Rows are points. Each copy is the shape, with its points in the same order, turned, moved and blurred by noise. Say if it was mirrored as well.
(in the rows, 128 means zero)

Shape (5 x 2):
197; 143
95; 117
80; 117
82; 108
97; 145
Copy 1 (5 x 2):
162; 167
80; 100
85; 87
73; 82
107; 85
Copy 1 is: mirrored
Copy 2 (5 x 2):
157; 50
109; 147
105; 161
100; 156
139; 153
Copy 2 is: only turned

Shape (10 x 4):
110; 135; 62; 97
99; 105; 145; 103
176; 156; 62; 135
175; 100; 130; 65
99; 112; 144; 108
87; 198; 92; 144
77; 121; 146; 84
128; 176; 99; 134
179; 176; 114; 144
165; 97; 147; 122
Copy 1 (10 x 4):
133; 173; 105; 78
126; 152; 160; 143
168; 118; 60; 73
166; 114; 174; 84
129; 155; 150; 144
153; 194; 55; 139
126; 174; 163; 145
168; 153; 77; 120
197; 113; 75; 118
140; 85; 151; 121
Copy 1 is: only turned
Copy 2 (10 x 4):
119; 130; 70; 106
112; 106; 151; 147
185; 146; 86; 71
166; 56; 121; 120
111; 117; 149; 150
140; 202; 95; 145
102; 111; 129; 173
163; 167; 105; 126
207; 155; 120; 107
162; 87; 167; 106
Copy 2 is: mirrored
Copy 3 (10 x 4):
64; 106; 97; 73
105; 147; 145; 94
39; 77; 73; 147
38; 128; 176; 137
122; 151; 135; 104
93; 141; 30; 105
103; 178; 142; 74
80; 134; 56; 128
68; 113; 71; 182
94; 109; 165; 154
Copy 3 is: mirrored
Copy 4 (10 x 4):
94; 107; 99; 82
93; 100; 153; 141
151; 157; 74; 86
94; 131; 78; 169
91; 114; 164; 127
109; 155; 164; 41
61; 95; 172; 116
117; 160; 131; 90
143; 179; 108; 102
130; 131; 120; 172
Copy 4 is: mirrored

Shape (9 x 6):
126; 174; 129; 129; 156; 127
60; 150; 124; 157; 139; 121
144; 168; 85; 149; 138; 120
170; 95; 122; 151; 128; 139
145; 106; 125; 39; 152; 110
169; 187; 126; 75; 154; 130
162; 160; 125; 130; 107; 73
161; 71; 69; 159; 134; 133
31; 175; 128; 154; 42; 121
Copy 1 (9 x 6):
153; 181; 121; 130; 162; 110
170; 122; 144; 105; 173; 79
134; 166; 80; 126; 141; 93
105; 135; 123; 156; 100; 136
112; 186; 139; 71; 131; 192
146; 233; 106; 117; 140; 145
90; 195; 122; 111; 124; 83
94; 96; 82; 135; 104; 142
196; 129; 167; 62; 110; 14
Copy 1 is: mirrored
Copy 2 (9 x 6):
142; 165; 125; 134; 141; 88
83; 188; 159; 138; 125; 117
125; 185; 80; 117; 143; 100
115; 102; 74; 142; 124; 134
180; 105; 133; 70; 167; 142
189; 141; 116; 96; 151; 65
168; 169; 91; 125; 91; 129
86; 119; 49; 117; 155; 160
63; 194; 180; 93; 39; 105
Copy 2 is: mirrored
Copy 3 (9 x 6):
163; 102; 170; 140; 166; 111
109; 129; 178; 138; 172; 83
152; 124; 126; 172; 149; 130
173; 139; 104; 107; 119; 107
153; 90; 131; 52; 160; 185
192; 71; 155; 133; 133; 170
137; 76; 122; 145; 95; 128
158; 173; 63; 120; 132; 102
53; 151; 214; 154; 98; 101
Copy 3 is: mirrored

Shape (15 x 9):
102; 106; 157; 143; 97; 123; 125; 146; 179
109; 73; 133; 137; 80; 137; 110; 88; 125
200; 159; 130; 134; 83; 211; 181; 90; 123
197; 180; 104; 175; 137; 133; 174; 137; 46
146; 155; 112; 79; 77; 90; 132; 120; 71
104; 103; 117; 76; 158; 119; 94; 125; 104
127; 88; 129; 109; 114; 137; 186; 127; 190
126; 134; 152; 44; 135; 111; 57; 133; 119
100; 74; 183; 139; 121; 131; 164; 114; 177
129; 97; 129; 144; 102; 181; 91; 133; 120
56; 163; 119; 118; 137; 120; 96; 133; 43
198; 203; 104; 138; 129; 147; 166; 82; 91
101; 104; 131; 162; 127; 116; 102; 104; 115
110; 76; 113; 123; 69; 145; 146; 130; 189
115; 87; 153; 132; 91; 136; 138; 137; 95
Copy 1 (15 x 9):
119; 105; 137; 112; 92; 143; 111; 178; 123
71; 42; 123; 114; 112; 122; 114; 144; 139
143; 47; 87; 74; 33; 69; 201; 98; 132
152; 114; 84; 167; 85; 48; 188; 44; 108
151; 70; 70; 107; 151; 48; 101; 99; 127
111; 90; 108; 111; 143; 139; 80; 82; 167
106; 130; 109; 63; 99; 133; 159; 176; 152
171; 60; 138; 81; 150; 134; 54; 91; 162
91; 105; 142; 74; 113; 170; 149; 171; 108
106; 44; 117; 139; 63; 140; 129; 121; 159
97; 83; 91; 149; 123; 108; 50; 51; 85
151; 95; 119; 92; 75; 25; 172; 46; 117
77; 81; 148; 141; 120; 121; 113; 114; 118
95; 83; 102; 85; 85; 126; 120; 204; 167
108; 63; 89; 129; 124; 137; 134; 138; 107
Copy 1 is: only turned
Copy 2 (15 x 9):
80; 112; 115; 139; 137; 111; 139; 166; 115
98; 126; 96; 183; 69; 99; 129; 131; 116
128; 165; 158; 174; 89; 207; 70; 137; 182
208; 153; 197; 140; 128; 148; 109; 72; 183
176; 106; 114; 98; 59; 109; 122; 125; 183
159; 91; 61; 115; 105; 125; 125; 103; 97
60; 83; 138; 130; 107; 173; 134; 136; 117
174; 73; 34; 107; 118; 114; 94; 154; 123
48; 96; 134; 146; 126; 120; 102; 137; 90
143; 151; 100; 180; 106; 134; 125; 149; 103
181; 170; 75; 79; 108; 74; 122; 80; 117
168; 143; 146; 145; 117; 176; 85; 76; 218
119; 129; 99; 163; 120; 85; 135; 97; 117
63; 110; 113; 153; 90; 150; 163; 169; 118
128; 127; 139; 142; 83; 102; 116; 140; 100
Copy 2 is: only turned
Copy 3 (15 x 9):
120; 94; 140; 154; 115; 97; 164; 155; 124
115; 138; 175; 162; 74; 129; 168; 102; 111
156; 129; 197; 58; 109; 176; 148; 159; 52
180; 186; 202; 96; 163; 145; 50; 159; 93
107; 203; 164; 81; 109; 96; 102; 123; 153
96; 135; 110; 136; 81; 153; 104; 109; 165
146; 69; 117; 106; 134; 112; 168; 112; 120
59; 131; 120; 113; 49; 134; 97; 157; 185
93; 62; 134; 160; 128; 106; 168; 112; 85
145; 135; 141; 160; 61; 150; 142; 152; 92
77; 222; 112; 175; 124; 157; 90; 142; 138
150; 169; 213; 62; 157; 184; 104; 159; 118
109; 136; 171; 188; 107; 140; 125; 120; 129
149; 103; 131; 137; 93; 106; 207; 122; 122
124; 151; 134; 151; 96; 102; 122; 115; 95
Copy 3 is: only turned
Copy 4 (15 x 9):
101; 132; 117; 124; 90; 136; 128; 165; 173
95; 69; 116; 165; 85; 139; 134; 107; 195
121; 132; 108; 138; 93; 214; 232; 63; 127
219; 185; 113; 204; 120; 160; 207; 74; 147
184; 99; 49; 170; 137; 151; 117; 90; 135
131; 89; 145; 163; 168; 115; 85; 114; 135
126; 90; 136; 114; 88; 161; 169; 172; 131
130; 111; 120; 129; 180; 163; 50; 96; 128
103; 93; 144; 117; 104; 161; 161; 190; 188
85; 139; 136; 184; 98; 165; 133; 100; 166
139; 139; 83; 199; 201; 75; 128; 88; 166
190; 144; 106; 135; 135; 163; 203; 49; 137
120; 109; 140; 164; 121; 106; 136; 107; 206
92; 90; 116; 128; 53; 145; 144; 150; 143
113; 104; 102; 191; 112; 164; 146; 146; 184
Copy 4 is: mirrored

Shape (17 x 11):
175; 188; 159; 108; 103; 107; 183; 151; 117; 160; 112
132; 99; 155; 177; 138; 189; 148; 131; 171; 94; 149
186; 120; 125; 130; 75; 171; 174; 127; 170; 147; 152
75; 168; 166; 120; 104; 97; 133; 133; 106; 103; 140
85; 123; 116; 152; 132; 188; 141; 81; 124; 91; 180
195; 186; 112; 141; 166; 107; 105; 100; 137; 69; 97
178; 186; 145; 98; 88; 120; 91; 182; 94; 119; 94
124; 137; 107; 200; 115; 191; 75; 167; 97; 143; 114
126; 132; 155; 106; 155; 123; 152; 182; 64; 169; 174
187; 123; 87; 200; 103; 157; 107; 191; 154; 97; 204
82; 98; 52; 211; 100; 189; 176; 179; 166; 56; 139
139; 101; 136; 124; 118; 113; 157; 191; 117; 142; 150
122; 98; 110; 199; 76; 171; 151; 88; 87; 147; 175
170; 109; 141; 210; 140; 147; 141; 115; 167; 154; 159
134; 148; 146; 140; 148; 169; 168; 110; 88; 160; 139
146; 102; 95; 129; 97; 126; 78; 136; 145; 103; 120
109; 147; 70; 159; 157; 170; 137; 147; 167; 144; 159
Copy 1 (17 x 11):
146; 108; 75; 153; 108; 106; 124; 104; 133; 31; 120
94; 95; 125; 148; 87; 192; 137; 146; 143; 156; 160
124; 119; 62; 164; 96; 192; 111; 131; 157; 109; 95
142; 68; 151; 119; 127; 97; 72; 127; 93; 95; 143
61; 81; 157; 102; 152; 174; 98; 162; 133; 150; 131
148; 121; 178; 203; 169; 116; 163; 134; 174; 78; 147
166; 106; 111; 219; 137; 93; 130; 132; 70; 65; 114
69; 122; 114; 213; 138; 113; 125; 122; 77; 170; 124
121; 122; 78; 104; 149; 140; 125; 69; 56; 71; 159
112; 92; 72; 235; 163; 203; 101; 120; 134; 159; 181
65; 91; 63; 159; 139; 146; 94; 223; 164; 211; 179
157; 120; 57; 131; 129; 133; 115; 113; 95; 124; 149
68; 63; 88; 132; 160; 166; 98; 103; 134; 166; 77
96; 110; 110; 171; 116; 176; 128; 69; 174; 167; 144
71; 112; 114; 115; 134; 138; 143; 99; 121; 87; 111
170; 123; 130; 184; 159; 142; 107; 151; 112; 163; 111
72; 170; 105; 155; 150; 149; 89; 147; 143; 141; 166
Copy 1 is: only turned
Copy 2 (17 x 11):
215; 111; 184; 84; 133; 138; 176; 138; 112; 140; 123
113; 129; 74; 48; 151; 144; 93; 125; 149; 107; 149
169; 127; 127; 41; 171; 138; 114; 135; 130; 193; 123
112; 139; 162; 117; 120; 96; 182; 156; 171; 100; 131
48; 154; 99; 68; 138; 111; 140; 117; 126; 151; 146
170; 156; 126; 149; 103; 129; 129; 57; 101; 94; 73
179; 109; 209; 118; 77; 135; 130; 98; 166; 137; 80
99; 153; 162; 98; 94; 210; 67; 121; 192; 152; 128
146; 111; 197; 99; 82; 123; 121; 172; 111; 139; 209
154; 202; 111; 38; 93; 130; 43; 124; 168; 146; 130
87; 166; 34; 41; 78; 171; 99; 177; 183; 153; 94
177; 105; 143; 86; 101; 121; 107; 183; 153; 145; 160
101; 169; 125; 74; 145; 170; 129; 109; 169; 212; 184
155; 169; 106; 76; 181; 172; 84; 110; 140; 129; 166
117; 122; 158; 90; 128; 168; 155; 113; 90; 142; 172
140; 133; 122; 135; 119; 120; 84; 118; 184; 165; 89
92; 172; 134; 86; 127; 168; 82; 174; 113; 130; 103
Copy 2 is: only turned
Copy 3 (17 x 11):
128; 130; 114; 120; 161; 84; 95; 175; 143; 158; 205
113; 154; 175; 77; 86; 132; 165; 91; 122; 114; 136
169; 130; 164; 104; 99; 125; 128; 115; 122; 123; 219
93; 131; 119; 121; 89; 110; 75; 187; 112; 145; 100
113; 141; 146; 113; 63; 169; 121; 104; 52; 131; 113
151; 181; 85; 158; 153; 109; 137; 96; 165; 160; 106
187; 138; 143; 137; 161; 52; 94; 184; 141; 148; 117
154; 114; 212; 165; 129; 115; 180; 154; 87; 133; 94
88; 62; 144; 114; 173; 108; 88; 162; 89; 98; 140
164; 117; 164; 162; 75; 76; 184; 94; 113; 46; 146
139; 187; 154; 110; 48; 156; 225; 166; 73; 52; 129
122; 89; 150; 102; 137; 114; 119; 169; 135; 75; 159
139; 67; 155; 138; 66; 166; 163; 134; 67; 148; 159
107; 107; 176; 136; 106; 140; 176; 86; 144; 128; 171
102; 110; 153; 113; 157; 140; 122; 128; 76; 168; 159
188; 130; 154; 142; 98; 147; 118; 139; 150; 104; 102
113; 168; 172; 163; 122; 159; 141; 128; 86; 83; 148
Copy 3 is: only turned
Copy 4 (17 x 11):
113; 68; 167; 115; 141; 194; 136; 111; 158; 104; 112
106; 170; 113; 181; 109; 98; 132; 161; 152; 67; 91
123; 96; 130; 162; 105; 156; 154; 179; 214; 72; 105
142; 119; 186; 135; 122; 138; 165; 133; 73; 122; 126
156; 177; 97; 171; 124; 105; 193; 167; 121; 78; 140
63; 109; 65; 95; 75; 168; 156; 107; 97; 108; 110
136; 56; 144; 87; 76; 180; 89; 129; 107; 99; 132
167; 128; 71; 184; 104; 148; 63; 158; 105; 106; 142
156; 81; 145; 102; 202; 114; 108; 160; 120; 111; 126
94; 91; 76; 180; 102; 140; 105; 249; 117; 53; 106
158; 204; 93; 204; 101; 169; 134; 230; 108; 69; 38
146; 82; 150; 130; 146; 124; 115; 182; 134; 111; 74
183; 100; 86; 230; 137; 130; 173; 161; 138; 78; 129
79; 110; 87; 210; 136; 115; 128; 156; 168; 103; 105
149; 123; 108; 143; 171; 140; 143; 112; 154; 99; 135
147; 96; 96; 137; 44; 125; 137; 180; 122; 128; 99
122; 170; 85; 153; 144; 158; 133; 210; 149; 131; 121
Copy 4 is: mirrored
